Each row is a point. The points of each table are mixes of a few directions, plus a little noise. How many directions does each table use, and how many do they share? Where both have some left over, give the other angles between the two spaces (their principal angles), to ten degrees, smallest first.
In the rows, zero is written as 100.

First (6 x 2):
| 117 | 143 |
| 108 | 120 |
| 104 | 110 |
|  87 |  67 |
| 118 | 145 |
|  67 |  16 |
Second, 5 rows:
|  64 |   9 |
| 111 | 128 |
| 108 | 119 |
| 109 | 124 |
| 109 | 121 |
Directions: first 1, second 1, shared 1

First (6 x 6):
| 140 |  80 |  35 | 132 | 134 | 155 |
|  96 |  86 |  95 | 121 |  99 | 123 |
| 100 |  98 |  98 | 103 | 100 | 103 |
| 162 | 133 |  45 |  52 | 141 |  69 |
|  48 |  94 | 162 | 107 |  61 |  87 |
|  54 | 109 | 165 |  85 |  63 |  62 |
Second (6 x 6):
|  56 | 109 | 107 |  46 |  27 | 114 |
| 118 |  87 |  29 | 112 | 130 |  70 |
|  71 | 105 |  41 |  60 | 116 |  45 |
| 127 | 121 | 152 |  98 | 111 | 106 |
| 134 |  95 | 127 | 129 |  83 | 140 |
|  94 |  83 | 143 | 156 | 132 | 127 |
Directions: first 2, second 4, shared 1; angles 30

First (8 x 9):
|  85 | 120 |  71 |  28 | 127 |  67 |  81 | 122 |  53 |
| 112 |  55 |  69 |  95 |  77 |  59 | 123 | 146 | 126 |
|  83 |  55 | 116 | 126 |  85 | 163 |  93 | 123 |  32 |
|  89 |  95 | 125 | 126 |  99 | 153 |  89 |  88 |  64 |
| 124 |  82 |  92 | 129 |  77 |  66 | 129 | 103 | 178 |
|  79 | 131 |  99 |  55 | 131 | 113 |  71 |  94 |  37 |
| 122 | 140 |  92 |  96 | 107 |  44 | 113 |  69 | 185 |
| 105 | 121 | 134 | 145 |  99 | 134 | 100 |  55 | 126 |
Second:
| 141 | 107 | 129 | 138 |  36 | 103 |  86 |  14 | 135 |
|  98 |  69 | 104 | 117 |   5 | 100 |  82 |  52 | 108 |
|  99 | 104 |  86 |  59 | 165 |  94 |  91 | 136 |  93 |
|  96 | 105 | 100 | 118 | 159 | 116 | 136 | 160 |  81 |
| 122 |  79 |  98 |  85 | 161 | 117 | 100 | 149 |  69 |
|  67 |  99 |  81 |  85 | 134 |  89 | 110 | 139 | 131 |
|  78 | 136 | 101 |  98 |  39 |  82 |  96 |  50 |  82 |
Directions: first 3, second 5, shared 2; angles 50

First, 11 rows:
| 112 | 158 |  73 | 167 |  72 | 136 | 120 | 120 |  47 |  36 |  77 | 163 |
|  90 | 126 | 102 |  85 | 154 |  73 | 111 | 136 |  82 |  95 | 128 |  83 |
|  84 | 102 | 106 | 146 |  81 | 170 | 126 |  89 |  35 | 119 |  68 | 174 |
|  84 | 101 | 114 | 104 | 125 | 119 | 118 | 105 |  65 | 125 | 101 | 118 |
| 109 |  71 | 115 |  91 |  76 |  99 |  92 |  71 | 127 | 111 |  90 |  87 |
|  91 |  83 | 103 |  95 |  98 | 115 |  99 |  91 |  97 | 127 |  96 | 108 |
|  77 |  77 |  79 |  65 | 118 |  95 |  79 | 109 | 121 | 147 | 115 |  87 |
| 128 | 121 | 135 |  82 | 130 |  35 | 108 | 109 | 122 |  52 | 125 |  38 |
|  92 |  59 | 115 |  81 |  90 | 111 |  93 |  73 | 118 | 142 |  94 |  93 |
| 122 | 119 | 103 |  80 | 114 |  41 |  90 | 113 | 137 |  58 | 123 |  45 |
| 110 |  84 |  57 | 102 |  41 | 107 |  64 |  83 | 150 |  89 |  85 | 102 |
Second, 11 rows:
| 122 | 135 |  46 |  80 | 128 | 145 |  81 | 113 |  97 | 126 | 110 | 114 |
|  90 | 137 | 110 | 110 |  97 | 102 | 124 |  86 |  67 | 109 | 117 |  98 |
|  81 |  91 | 144 | 133 |  50 |   5 | 116 |  97 | 121 |  20 | 102 |  60 |
|  84 |  89 | 152 | 122 |  77 |  95 | 133 |  66 |  69 | 107 |  92 | 104 |
| 144 | 115 |  51 |  90 | 107 | 169 |  74 | 100 | 109 | 113 |  83 | 131 |
|  66 |  50 | 103 |  59 | 160 | 106 |  89 | 125 | 103 | 166 | 108 | 101 |
| 127 | 125 |  76 | 107 |  86 | 122 |  91 |  96 | 104 |  82 |  93 | 109 |
|  67 | 108 | 125 | 109 |  90 |  24 | 116 | 110 | 101 |  68 | 123 |  63 |
|  84 | 125 |  72 |  76 | 141 |  99 |  96 | 124 |  90 | 130 | 129 |  92 |
| 130 |  39 | 129 | 126 |  51 | 106 |  89 |  77 | 137 |  56 |  48 | 116 |
| 106 |  86 |  91 |  89 | 114 | 127 |  90 | 102 | 102 | 124 |  93 | 113 |
Directions: first 4, second 4, shared 2; angles 50, 50

First (11 x 20):
| 116 | 152 |  65 | 165 |  43 |  26 | 154 | 113 |  36 |  95 |  41 | 186 | 126 |  44 |  79 |  49 |  78 | 167 | 153 | 125 |
| 106 | 124 |  85 | 128 |  75 |  67 | 123 | 106 |  71 |  98 |  74 | 137 | 112 |  75 |  90 |  78 |  90 | 129 | 123 | 111 |
|  96 |  86 | 110 |  82 | 116 | 120 |  86 |  96 | 117 | 101 | 116 |  77 |  93 | 116 | 106 | 114 | 106 |  81 |  85 |  93 |
| 103 | 110 |  94 | 111 |  90 |  87 | 109 | 103 |  88 |  99 |  89 | 115 | 104 |  90 |  96 |  91 |  96 | 111 | 109 | 105 |
| 112 | 140 |  74 | 150 |  56 |  43 | 142 | 111 |  51 |  95 |  54 | 166 | 120 |  56 |  84 |  61 |  83 | 152 | 141 | 119 |
|  84 |  48 | 135 |  36 | 156 | 172 |  47 |  87 | 164 | 106 | 159 |  15 |  75 | 155 | 121 | 149 | 122 |  34 |  48 |  76 |
|  95 |  83 | 112 |  78 | 119 | 125 |  82 |  95 | 121 | 102 | 120 |  71 |  91 | 119 | 107 | 117 | 108 |  77 |  82 |  91 |
| 107 | 122 |  86 | 127 |  76 |  69 | 123 | 106 |  72 |  97 |  75 | 136 | 111 |  76 |  91 |  79 |  90 | 128 | 122 | 110 |
|  92 |  75 | 116 |  69 | 127 | 135 |  74 |  94 | 130 | 103 | 129 |  59 |  88 | 127 | 110 | 124 | 111 |  69 |  75 |  88 |
|  86 |  56 | 129 |  46 | 148 | 162 |  54 |  88 | 154 | 105 | 150 |  27 |  79 | 147 | 118 | 142 | 118 |  44 |  56 |  79 |
| 101 | 106 |  96 | 108 |  93 |  91 | 107 | 102 |  93 |  99 |  92 | 110 | 103 |  93 |  97 |  94 |  97 | 108 | 106 | 103 |
Second, 9 rows:
|  73 |  57 | 120 |  59 | 161 | 168 |  75 |  97 | 124 |  99 | 151 |  40 |  87 | 141 | 113 | 132 | 108 |  59 |  89 |  95 |
|  63 |  90 |  89 | 110 | 147 | 137 | 128 | 112 |  51 |  89 | 120 |  95 | 111 | 103 |  98 |  96 |  82 | 113 | 156 | 128 |
|  85 | 109 |  84 | 122 | 110 |  99 | 130 | 112 |  56 |  91 |  94 | 122 | 114 |  85 |  93 |  82 |  84 | 125 | 145 | 121 |
| 116 | 133 |  82 | 137 |  59 |  49 | 127 | 106 |  72 |  99 |  61 | 151 | 114 |  68 |  87 |  72 |  91 | 136 | 122 | 109 |
| 129 | 106 | 113 |  89 |  66 |  75 |  72 |  89 | 144 | 109 |  87 |  96 |  91 |  99 | 105 | 107 | 116 |  86 |  50 |  75 |
| 148 | 132 | 100 | 113 |  27 |  33 |  88 |  92 | 131 | 110 |  56 | 135 |  97 |  76 |  96 |  88 | 111 | 112 |  56 |  78 |
| 153 | 108 | 122 |  75 |  37 |  55 |  46 |  80 | 185 | 118 |  81 |  90 |  78 | 103 | 108 | 116 | 129 |  70 |   5 |  52 |
|  39 |  79 |  84 | 112 | 178 | 163 | 144 | 120 |  24 |  83 | 135 |  91 | 115 | 109 |  97 |  94 |  74 | 116 | 191 | 144 |
|  94 |  87 | 109 |  84 | 115 | 120 |  86 |  97 | 115 | 101 | 116 |  79 |  94 | 115 | 106 | 113 | 105 |  84 |  90 |  94 |
Directions: first 1, second 2, shared 1
